Each row of a before or after table is a point. The points were changed in one or more steps. Then noise was added and the rows were shuffled. The steps act on how far a point lies along the listed directions, d1 being the first. Name the steps. A step turns or swaps two directions, mirrors them in a line or flattens them onto one, adds a multiple of one to another, or multiplies one. Angles are multiples of 10 degrees, from the lower direction toward the higher: turns from -170 to 170, lines from 10 to 170 but not 90. Use the fewest steps. Two steps may share a direction if one is a turn and the other turns, adds or multiplies; they go together, in the order done. Otherwise the lowest direction goes first.

Directions:
(1): [-12  17  56]
(2): [-59  -8 -11]
(3): [ -4  57 -18]
Before (12 x 3):
[[-22 -16  -4]
 [-21 -23  -9]
 [ -8 -17  12]
 [  9  -5  10]
 [ 10  15   2]
 [  9  -5  13]
 [ 13  31 -17]
 [  3 -11  12]
 [ -2  -6  10]
 [ 12 -24 -24]
 [ 15   1 -23]
 [ -9   5   6]]
After:
[[-10  33  49]
 [  6  30   4]
 [ 21 -32 -16]
 [ 10 -26  17]
 [-35  41  26]
 [ -6  26   1]
 [ -4  -6 -12]
 [ -4  42  10]
 [  6  26   6]
 [-31  28  12]
 [-17  54  14]
 [ 32 -93 -26]]
Steps: multiply d3 by 3; turn d1 and d3 by 140 degrees

Directions:
(1): [-46   6  22  30  29  53]
(2): [ -1  70 -47   8  -2   6]
(3): [ 16 -23 -36 -47   8  53]
(4): [ 24  16  14 -18  74 -18]
Before, 12 rows:
[[ -3  17  19  21  -6 -26]
 [ -4  25 -51  24 -48 -11]
 [ -9 -52   0 -16 -68 -14]
 [-33   4   9  15   5  33]
 [-11  -7 -16  10 -21   4]
 [-11  12   4 -10  29  14]
 [-10  22 -24 -11  28  41]
 [ 18 -58  -6 -39  17   0]
 [-27 -71  24   7 -65  21]
 [-25  -2   3  14 -24  18]
 [-42  59 -36  19 -47  11]
 [  1  21   5 -15   4  -6]]
After:
[[  1 -10 -14  -2   2   3]
 [-18   9  11   6   5  10]
 [  0  24 -72 -66  10  78]
 [ -7  46  10  35  -9 -38]
 [ -7  -9  39  14 -17 -74]
 [ 28  -1 -78 -40   2  34]
 [  5  10  -6 -24  -6  10]
 [  0 -56  27  -3  -3 -39]
 [-28   4  11   8  14  37]
 [-14 -10  -1 -19  10  33]
 [-28  -6  80  59  -7 -73]
 [  2 -38 -38 -62  23  96]]
Steps: turn d2 and d3 by 50 degrees; multiply d3 by 2.5; multiply d4 by 0

Directions:
(1): [ 34 -47 -20 -58 -30 -27  15  32 -29]
(2): [ 22   4 -52  42 -42  -8 -41 -33 -36]
(3): [-11 -59 -38  16  27 -30  19 -35  47]
(4): [-12  -2 -44 -28  62  23 -53  22 -15]
Before, 9 rows:
[[ -1  56  21  26 -24  29 -30 -10 -28]
 [  0  10  -6  15   5  -1 -14 -34   8]
 [ 32  -6  48 -39 -69 -16  40  31 -16]
 [  4  -6  37  12 -35 -18  36  -6  18]
 [ 15  45  29  46 -26  11   8 -15  20]
 [ 32  10  16  33 -95 -33  18 -19 -17]
 [ 13  59  -2  -6 -28  19 -20  22 -46]
 [ 17  28 -15  11 -27   8 -41  22 -46]
 [ 17  48   9 -20 -42   1 -21  10 -44]]
After, 9 rows:
[[ 10  39 -16 -33  -8   8 -43  18 -45]
 [  1  12  -1  17  -1  -1 -11 -34   7]
 [ 11  13 -38   7   0   8 -52  20 -39]
 [ 15  59  27  35 -17  25 -10  -1   4]
 [ -6  49  -2  14   6  37 -50  -3 -30]
 [  8  18  48   2 -39  -3  21  12  -4]
 [ 31  12  40 -57 -49   5  10  52 -37]
 [ 35  40  21  15 -87  -9 -11   8 -48]
 [  5  44 -32 -16   8  22 -41  24 -43]]
Steps: turn d3 and d4 by -40 degrees

Directions:
(1): [-21  55 -19 -35  33   4  42  23  18  23 -60  40]
(2): [-20  20  11  21  64 -55 -51 -37   0  36 -10 -24]
Before:
[[  8  12 -21 -52 -34  58  63  49  20 -48 -26  45]
 [ 22 -42   4  24 -35  21 -12   3  -2 -19  33   0]
 [ 12 -17  19  33  10 -32 -32 -24 -26  -2  20 -43]
 [ 18 -18   9  32  31 -36 -74 -39 -27 -21  30 -34]
 [  5   4  -8  -3   9   1   2  -1  10   1 -14  17]
 [ 15 -13 -12 -21  -9  29  38  25 -14 -15  17  19]
 [ 26 -62  17  56  11 -54 -80 -53 -12   5  39 -39]
 [ 25 -21 -25 -60 -81  55  76  41  -6 -33   6  26]
 [ -1  31   1 -16 -32  16  18  49  16   5  -5  18]
 [  1  13 -12   9   1  14  12  10  24   9 -26  52]
 [  9  14 -18 -68 -43  63  95  45  22 -34 -34  40]
 [ 14 -15  20  68  35 -36 -59 -49 -14  11  11 -42]
 [ -4  24 -10 -54 -19  50  65  44  17 -33 -65  57]
 [  3 -26  -1  19  -5  17   9  20   3 -13   3  -7]]
After:
[[ 22 -30  16  22 -19   0  -3  -4 -24 -24  28 -31]
 [-24  43  -2 -37  35   0  22  11  18  -4 -77  38]
 [ -4  21  -5  21  27  -3  -7  -2  22  22 -35  43]
 [ -5  24 -14 -43   0  26  38  30  23 -26 -29  32]
 [ 29 -31   5  14 -11   1 -44 -10 -25 -43  36 -21]
 [ 31 -52   0  12 -71  48  17  24   2 -37  40  13]
 [ -4  40   3 -11 -13  -1  -4  37  15  18 -10   6]
 [  6 -26  -3  16 -11  25  18  27   3 -16   7  -3]
 [ -7  27 -12 -57  -2  26  61  20  21  -6 -45  22]
 [ -1  12  -6   5  22  -7   0 -10  16   6 -17  16]
 [ 23 -30  15  53  -8  -4 -27 -28 -12 -12  19 -25]
 [ 46 -80   8  35 -54   0 -29 -14 -12 -31  49 -14]
 [ 20 -27 -18 -57 -76  48  65  37  -5 -26   7  27]
 [ 15 -10 -10 -19  -9  27  35  21 -16 -17  16  18]]
Steps: add 1 times d1 to d2

Directions:
(1): [  7 -13  10 -43 -12 -77  16 -42 -13 -36  52  41  10  33  29  11 -31  48]
(2): [-12  67  43  27 -20  -2 -48  -5  -6  10  -8 -33 -67  -7  17   9 -43  60]
Before:
[[ -9  36  47   0 -30   1 -63   2 -14  15  -9 -13 -38  -8  -4  11 -25  51]
 [-28  36  12  26  -2  16 -59   7 -24  27 -12 -44 -57 -28   2   3 -35  32]
 [-12  -9  37 -22 -23 -56 -14 -32 -18 -38  55  36 -30  23  22  -8 -53  70]
 [-16  55  48  27 -12 -11 -49  -5 -20   1  -4 -23 -31 -33  18   5 -52  60]
 [-15  48  12  37  -5  44 -31  24  26  13 -38 -49 -36 -13 -13  15  10  17]
 [-27  57  31  65 -23  42 -27  13  15  10 -62 -58 -61 -25  25  -1 -15  32]
 [ -5  94  34  31 -47  17 -59  -9 -17  22 -17 -68 -95 -26   3  27 -66  73]
 [-31   0   3  22  -5  44 -18  13  14  -2 -20 -39 -35  -5 -22   3  55  10]
 [  8 -45 -50 -54  11 -25  43  -9   9  -5  16  39  42  23   1  27  22 -15]
 [ -1  62  42  34 -41 -10 -38   4 -17  13 -18 -36 -74  -3  10  30 -35  53]
 [ 17 -60 -63 -53  18   6  40  -1  -6  -7  14  62  65   3 -28  -8  65 -80]
 [-10   4   0  40  35  55   5  21  -5  27 -19 -32 -28  -4   2   7   4  -9]
 [ 28 -81 -45 -69  11 -51  70 -20   6 -55  39  68  79  27  18  -9  27 -41]
 [  2  -6 -24  14  15  37  24  -6 -15   7   0  -7   0  -5 -16 -11  43 -23]]
After (14 x 18):
[[  0 -46 -24   6  45  24  42   6  -9   8  10   4  22  13   2   2  21 -28]
 [ 31 -66 -50 -82 -16 -74  66 -51 -24 -44  63  53  61  30  -3  24 -10   5]
 [  7 -44   6 -56 -15 -43  -3 -19 -17 -21  34  47  44  18  -4   9   2  14]
 [ 23 -48 -14 -38 -26 -74  49 -23 -20 -35  35  52  39  37   8  25   3   5]
 [-13  92  47  53 -20  47 -62  19  10  14 -56 -66 -91 -37  21  -1 -34  33]
 [  2 -77 -35 -30   0 -33  74 -20  12 -45   5  45  66  23  28  -4  28 -24]
 [ -4 -66 -38 -51  16 -41  21 -20 -24 -13  42  32  44  13   2  -1  -4 -12]
 [  0   7 -18  22  16  45  16   2 -12  11  -8 -13  -9  -7 -17 -11  41 -18]
 [  6 -37   2 -38   6 -63  18 -26 -20 -41  43  47  58  -2  15   0 -22  23]
 [-20 -50 -23 -13   4  20  15   3  15 -21   9  -4  13  14 -23   1  74  -9]
 [  4 -49 -36 -29  15  -5  40   4  21 -27   9  24  53  23 -11   7  42 -21]
 [-14  75   4  42  -7  78 -64  33  -5  48 -55 -38 -60 -43 -27  -2  17 -22]
 [-13  55  -1  15 -10  30 -34  15  15  37 -37 -38 -55 -13   0  32 -12  25]
 [-19   1  37 -11 -24 -52 -23 -27 -17 -33  51  26 -41  20  21  -5 -58  77]]
Steps: mirror d1 and d2 in the line at 30 degrees
